Each row of a before or after table is a point. One or more steps were done to the points. Then noise was added and the rows were shuffled. The steps act on columns, c1 being the first. What was done? A step turns or swaps two columns, mirrors them in a line or flattens them onto one, adds a multiple of one to another, or multiplies or shifts one. Angles are multiples of 10 degrees, from the lower column toward the higher: turns from -170 to 170, lines from 10 to 170 but not 90. Use the fewest steps. Two steps may share a column if one is a turn and the other turns, adds or multiplies; they go together, in the order done. Otherwise the lowest column goes first.
(in the rows, 128 means zero)

Before, 8 rows:
[[201 126  99]
 [123 145 116]
 [128 149  89]
 [ 94 188 124]
 [114 127 115]
 [123 130  97]
 [101 104 237]
 [111  77 221]]
After:
[[158  75 242]
 [153 160 112]
 [132 123  89]
 [136  98 122]
 [152  44 224]
 [ 49  93  98]
 [139  97  89]
 [126 120 121]]
Steps: multiply c1 by -1; shift c2 by -30

Before:
[[147 132 129 111  41 120 126  88]
 [145  82  97 161 179 154 215 164]
 [ 97 126 114 138  74 149  81  34]
 [164 118  68 154 105 132 173 174]
 [114 135 164 124 117  80 107 127]
 [ 69  91 163  61  53 165  59  80]
 [184  66 106 187 151 169 164 209]
 [ 97 152 188 140 104 118 169 168]
 [ 99 106  67  92 117 129  85 105]
 [116 117  95 169  78 131  86  94]
 [203 122  78 156 173 197 189 171]
 [170 105 222 124 128  77 174 147]
 [164 163 176 143 145 114 137 171]]
After (13 x 8):
[[ 75 161 189 141 133 125 126 158]
 [106 148  80  57 147 154  60 143]
 [135 171 177  93 169 124 109 165]
 [149 108 129 127  42 125 109 114]
 [115 125 222 106 175 106  72 126]
 [182  81 164 217  69 142 176  90]
 [164 103  69 176  86 128 157 107]
 [143  82 113 141  67 136 180  89]
 [ 59 119  99  93 163 137  79 120]
 [138 133 165 138 134 108 149 131]
 [103 130 106  46 141 146  99 134]
 [137 103  95 105  61 126 184 110]
 [102 145  67  82  75 132  90 142]]
Steps: turn c1 and c4 by -140 degrees; turn c1 and c7 by 130 degrees; flatten c2 and c8 onto the line at 40 degrees; add 0.5 times c3 to c5; multiply c6 by 0.4

Before:
[[111  74 156 178  63 137 178  61 108 124 125 221]
 [157 116 113 113 168 100  53 165 128 117  81 155]
 [105 124 146 148 110 138 114 141 153 132 130 131]
 [104 113 149 129  70 157 172  59 174 105 114 228]
 [146 139 112 115 201  61 125 165 136 148 111 154]
 [ 72 176 114  93  97 122 112  37 128   7  92  29]
 [170 148 142 175  55 131 148  48 182  50 122  55]
 [123  98 152 113 182  64  72 125 156 133 125 155]]
After (8 x 12):
[[148  90  72  90 170 109  80 184  51  51 112  80]
 [ 92  76  36 155 131  95 177 211  95   6  81  92]
 [112 127 139 103 138 142 144 107 109 133 122 112]
 [151 169 163 123 101  64 182 122 100 129 116 123]
 [147 135 143 141  77  70 125  92 132 145 101 154]
 [193 148 144 117 105 111 175  95 140 117  71 156]
 [ 80 161 221  95 189 115  82 198 125 123 114 150]
 [ 84 130 225 142 172 139 104 179  61 104 105 160]]
Steps: turn c4 and c7 by -160 degrees; turn c1 and c7 by -30 degrees; multiply c5 by 0.7; turn c2 and c5 by -160 degrees; turn c3 and c12 by -60 degrees; add 0.3 times c8 to c6; turn c8 and c9 by 160 degrees; shift c11 by -10
